Each row of a before or after table is a point. The points were changed in one or more steps. Then noise was added and the rows were shuffled. The steps act on columns, c1 being the first. What was done? A step turns or swaps two columns, mirrors them in a line or flattens them onto one, adds a multiple of one to another, or multiplies or shifts one. Angles are multiples of 10 degrees, from the lower column toward the higher: turns from -170 to 170, lines from 10 to 170 but not 90. Use the fewest steps. Two steps may share a column if one is a turn and the other turns, adds or multiplies; they go together, in the order done. Otherwise the lowest column goes first.
(in the rows, 128 means zero)

Before (10 x 2):
[[ 61 118]
 [ 94 136]
 [112 149]
 [120  95]
 [137 140]
 [142 108]
 [124  83]
 [123 139]
 [117 156]
 [150 139]]
After (10 x 2):
[[123  86]
 [126  78]
 [117 144]
 [134 151]
 [ 96 100]
 [ 63  51]
 [150 165]
 [117 131]
 [121 137]
 [142 124]]
Steps: add 1 times c1 to c2

Before (10 x 4):
[[ 87  88 143 166]
 [127 163 139 157]
 [199 148 107 147]
 [143 142 146 152]
 [180 151 164 163]
 [148 163 126 116]
 [151 139 142 133]
 [101 150 122 134]
 [124 127 129 123]
 [ 72  78 163 148]]
After (10 x 4):
[[152 113 117 124]
 [144  95 141 109]
 [205 114 156 118]
 [188  96 104 142]
 [ 83 162  82 165]
 [139  93 127 154]
 [123 132 127 130]
 [106 110 135 145]
 [ 99 159 100 179]
 [148 108 113 144]]
Steps: turn c1 and c4 by -20 degrees; turn c2 and c3 by 160 degrees

Before (13 x 8):
[[110 110 123 140  86 136 169 121]
 [163  91 157 126 119 148 162 116]
 [157 151 120 175 159 119 125  98]
 [112 126 129 127 128  99 115 161]
 [166 132 124 124 122 169 130  99]
 [113 138 160 156 149 106 163 139]
 [157 117 168 170 138 112 144 131]
 [167 153 128 157 154 120 125 136]
 [ 97  99 148 133 134 152 155 102]
 [ 96 143 158 159  96 125 104 109]
 [120 125 178 133 142 118 137  97]
 [121 148 193 158 123 154 112 138]
 [139 122 163 168 153 132 108 150]]
After (13 x 8):
[[ 59  87 159 159  95 104 122 110]
 [167 193 119 176 160 122 135  97]
 [ 87  56 147 133 134 161 117 101]
 [101 133 193 156 122 123  99 140]
 [187 209 128 157 154 124 135 136]
 [100 102 131 129 128 105 149 160]
 [106  84 120 140  86 169 135 119]
 [190 167 167 169 139 138 148 130]
 [ 93 111 161 157 147 153 162 141]
 [218 157 156 126 119 167 121 117]
 [153 141 163 167 152 110 117 151]
 [115 112 177 135 141 134 140  96]
 [196 194 122 124 123 145  91 100]]
Steps: multiply c1 by 2.5; turn c1 and c2 by 40 degrees; turn c6 and c7 by -70 degrees

Before (14 x 11):
[[ 83 158 129 137 168 134  85 148 167 130  81]
 [ 98 157 176 149  98 108 101 102 117 135 127]
 [110 111 109 103  95 133 132 134 123  83 102]
 [109 133 155  97 142 114 107  77 163 106  86]
 [119  62 123  78 110 155 150  99 138 106  92]
 [151 173  81 151 120 132 100 175 110 162  95]
 [158 122  99 145 109 162 153 111 122  96 144]
 [ 99 139 109 161 174 104  78 161 128 126  81]
 [138 162  79 144 138 110 115 172  96 167 160]
 [177 104 106 129  80 118 119 109 103 108 141]
 [123 149  98 165 110 125  74 143 153 150 147]
 [168  94 140 147  89 121 145 146 111 132 128]
 [121  97  95 119  99 118 170  92 160 100  98]
 [ 91 147 146 161 110 125  87  68 101 156 120]]
After (14 x 11):
[[120 166 148 161 108 124 108 160 102  82 179]
 [162 141  81 145 137 113  91 125  99 110  73]
 [119 181 130 135 173 130 135  79 169  86 148]
 [135 172 173 150  95 107 124 143 118  97 146]
 [141 103  96 150 106 160 158 150 120 161 131]
 [180 137  81 154 118 131  99  71 113  99 115]
 [142  78 104 130  79 117 150 148 103 125 130]
 [ 69  89 124  80 111 157 145 122 137 155 175]
 [146 143 100 168 109 127 115 132 151  76 105]
 [117 154 106 157 171  99 137  69 130  79 131]
 [120 147 149  96 138 114 154 127 167 110 196]
 [102 130 109 102  97 135 168 110 127 137 140]
 [100 113  94 125 102 117 151 128 161 172 175]
 [131  76 139 146  91 120 124 118 106 146 112]]
Steps: turn c1 and c2 by -50 degrees; turn c7 and c10 by 100 degrees; turn c8 and c11 by -130 degrees

Before (13 x 14):
[[145 132 115 125 138 119 115 141 151  67 128 114  68 133]
 [ 90 100 129 115 129 118  93 118 102 160 126 135 136 118]
 [170 115 145  91 151 107 156 162 149  87 118 116  78 153]
 [133 119 120 110  89 110  86 163 138 145 116 125 150 134]
 [135 107 132  81 102 154 110 157 139  99 144 136 158 132]
 [141 132 134 121  83 157 191 139 124 178 158 134 150 133]
 [123 147 150 112 106 114 171 161 148 151 175 160 123 157]
 [135 142 118  91  95 107  88 139  92 114 115 151 138 143]
 [ 83 134 120 118  92 110 206 168 112 161 152 130 130 142]
 [130 143 114 103 128 145 101 160 130 135 110 156 178 124]
 [147 119 130 101 110 126  80 176 108 115 123 152 128  94]
 [104 149 115  82  84  89 204 128 138 175 159 136 118 108]
 [139  98  96  97 104 142 109 153 133 134 121 168 125 134]]
After (13 x 14):
[[171 146 129 116 161 116  93 117 102 128 125 134 144 118]
 [116 116 115 124  65 119 114 141 152 139 128 114   7 132]
 [125 107 131 100 115 126  79 176 107 112 125 151 128  94]
 [121 159 115  83 177  88 204 127 139  84 159 136 107 107]
 [118 119 134 120 178 156 192 140 124  84 159 135 173 133]
 [113 143 149 111 151 114 170 162 147 106 176 162 118 155]
 [134 120 121 108 144 111  86 163 139  89 117 125 173 134]
 [143 112 131  82  99 153 109 158 137 102 144 135 187 132]
 [112 127 118  88 113 107  89 140  91  96 114 152 148 143]
 [150 104  95  98 135 143 108 154 134 105 122 169 122 134]
 [118  84 146  91  86 107 157 163 149 151 119 117  29 153]
 [145 171 121 117 161 109 205 169 113  92 152 131 132 141]
 [114 135 116 105 136 145 101 160 130 129 110 156 227 125]]
Steps: mirror c1 and c2 in the line at 120 degrees; swap c5 and c10; multiply c13 by 2

Before (10 x 20):
[[163 138 142  64 127 135 131  96 143 134 161 124 107 121 161 166 153 144
  132 132]
 [131 126 167 151 125 130 110  88 112  81 135 116 153 108 118 184 143 127
  149 116]
 [111 161 115 114 118 131 145 145 138 136  96 168 140 119 118 152 137 153
  110 116]
 [170 125 121 134 141 114 151 154 166 141 125 153  75 140 141 141 165 172
  121 148]
 [119 162  75  86 128  78 124 123  92  80 130 132 160 120 149 117 109 106
  145 104]
 [120 138  98 127  60  79 102  89 129 132 113 164 143 143 129 186 134 142
   92 119]
 [190 124 142 118 113 139 111 117 127 128 117 151 145 100 117 108 111 165
  111 116]
 [144 137 109  61 142 110 128 146 170  98 139 116  94 140 132 138 101 178
  170 149]
 [126 143 163 116 141 103  93  90 127  93 116 144 150 133 135  80  84 139
  144 113]
 [100 113 136 135 165  99 125 150 178  66 151 134 125 132 125 122 101 107
  170 152]]
After (10 x 20):
[[166 136 165  65 128 131 129  98 142 137 121 118 106 118 161 166 151 117
  117 133]
 [110  85 112 113 117 130 116 146 141 137 124 249 141 119 116 153 138 104
  117 115]
 [189 127 125 116 111 130 144 117 119 128 148 198 144 102 117 109 114  98
  109 117]
 [100 153 143 136 165 116 148 151 174  62 128 145 125 133 126 122 101 155
  129 152]
 [172 129 122 133 141 129 119 153 171 139 124 202  75 138 140 141 167  94
  102 148]
 [118 111 110 129  65 127 153  88 120 126 105 236 141 144 130 188 132 108
  129 119]
 [144 126 130  61 141 123 143 143 166  95 104  94  91 141 130 141 100 101
   84 150]
 [126 108 144 116 140 122 160  92 115  92 158 179 151 133 135  81  87 123
  116 113]
 [131 133 153 150 125 119 138  90 105  83 160  93 155 107 117 182 142 134
  123 116]
 [119 100 117  85 129 119 120 124  92  70  72 139 159 120 149 117 109 150
  138 103]]
Steps: turn c2 and c11 by -150 degrees; turn c3 and c11 by 60 degrees; flatten c6 and c10 onto the line at 80 degrees; mirror c7 and c9 in the line at 80 degrees; multiply c12 by 3; multiply c19 by 0.4; turn c18 and c19 by -140 degrees

Before (10 x 32):
[[117 149 115 120 124 111 199 100 103 125 153 181 155  90 129 144 129  98
  156 172  89 159 135 160  90 137 106 124 154  96 157 144]
 [128 151 136 124 103  37 136 153 118 148 143 153 101 154 106 114 192 121
  110 116 150 129 158 164  99 107 107 154 187  87 143  97]
 [154  80 195 133 125 156 180 115 146 106 109 113 126  80  92 164 119 121
  132 133 145 155 127 129 160 141 143 166 120 121 129 167]
 [160 139 109 156 210 136 154 132 194 135 105 109 116 137 137 150 133 114
  111 103 106 100  90 128 146 103 156 164 139 176 131 125]
 [134 171 124 149 163 116 166 152 138 156 120 129 110 164 142 115 158  97
   90 107  67  90 119 142 128 106 160 162 152 108 113 113]
 [112 116 138 110  99 149 192 122 119 100 141 129 123  76  77 150 105 116
  175 128 136 157 142 144 136 140  57 143 126  81 147 150]
 [112 159 169 138 109  91 142 177 119 170 130 176 104 165 118 107 184  92
  107 108 153 121 136 206 113  95 101 138 164 117 151 113]
 [161 145 132 168 161 130 174 150 168 127  59 111 144 120 151 165 126 155
   88 108 114 114 106 114 162 112 140 138 134 144 109 119]
 [152 105 170 104  76 141 158 113 111  69 134 126 147  94 103 168  81  87
  137 158 168 164 126 127 149 149  87 133 115  96 143 128]
 [151 139 118 155 158 143 144 154 170 124  96  84 126 106 154 151 154 140
  106 101 104 129  93 124 167 138 181 151 109 135 160 126]]
After (10 x 32):
[[117 145 118 124 124 109 180  96  99 180 151 174 151  88 133 143 130 102
  154 148  62 159 136 156  92 129 109 125 159  98 163 150]
 [130 102 130 122  99  34 147 154 120 131 149 155 101 160 110 114 193 123
  111  85 116 133 166 167  96 127 102 157 184  83 142  86]
 [147 188 175 100  73 148 117 114 109 164 128 128 146  91 106 166  84  95
  136 124 137 166 124 125 145 152  86 131 115 100 140 150]
 [117 172 133 112  99 152 158 118 121 166 144 133 130  80  74 155 104 118
  181 102 107 162 137 143 136 126  57 136 126  80 140 158]
 [135  99 120 150 160 121 171 150 143 149 120 126 108 167 140 113 161  96
   89  75  39  91 123 142 129 112 161 159 153 106 117  97]
 [164 127 107 154 210 134 156 130 193 147  99 107 121 138 135 148 137 113
  108  71  74 100  91 125 145 106 155 162 142 172 134  98]
 [112  94 168 133 110  88 170 180 118 127 123 171 107 166 116 110 186  94
  101  74 121 120 133 205 111  94 103 137 164 120 151  88]
 [150 131 117 159 159 143 143 152 173 143  98  83 125 105 150 148 157 140
  103  68  74 119  94 125 167 145 184 151 107 132 159 140]
 [149 192 195 140 124 158 153 113 147 133 110 117 127  82  97 163 128 119
  130 102 118 163 127 128 160 122 141 167 121 128 123 173]
 [159 137 129 163 157 129 163 153 165 163  61 103 147 121 149 164 127 156
   93  76  83 114 107 111 159 118 139 140 129 143 108 103]]
Steps: turn c7 and c10 by -40 degrees; turn c2 and c10 by 140 degrees; shift c20 by -30; shift c21 by -30; multiply c26 by 1.6; turn c26 and c32 by 40 degrees
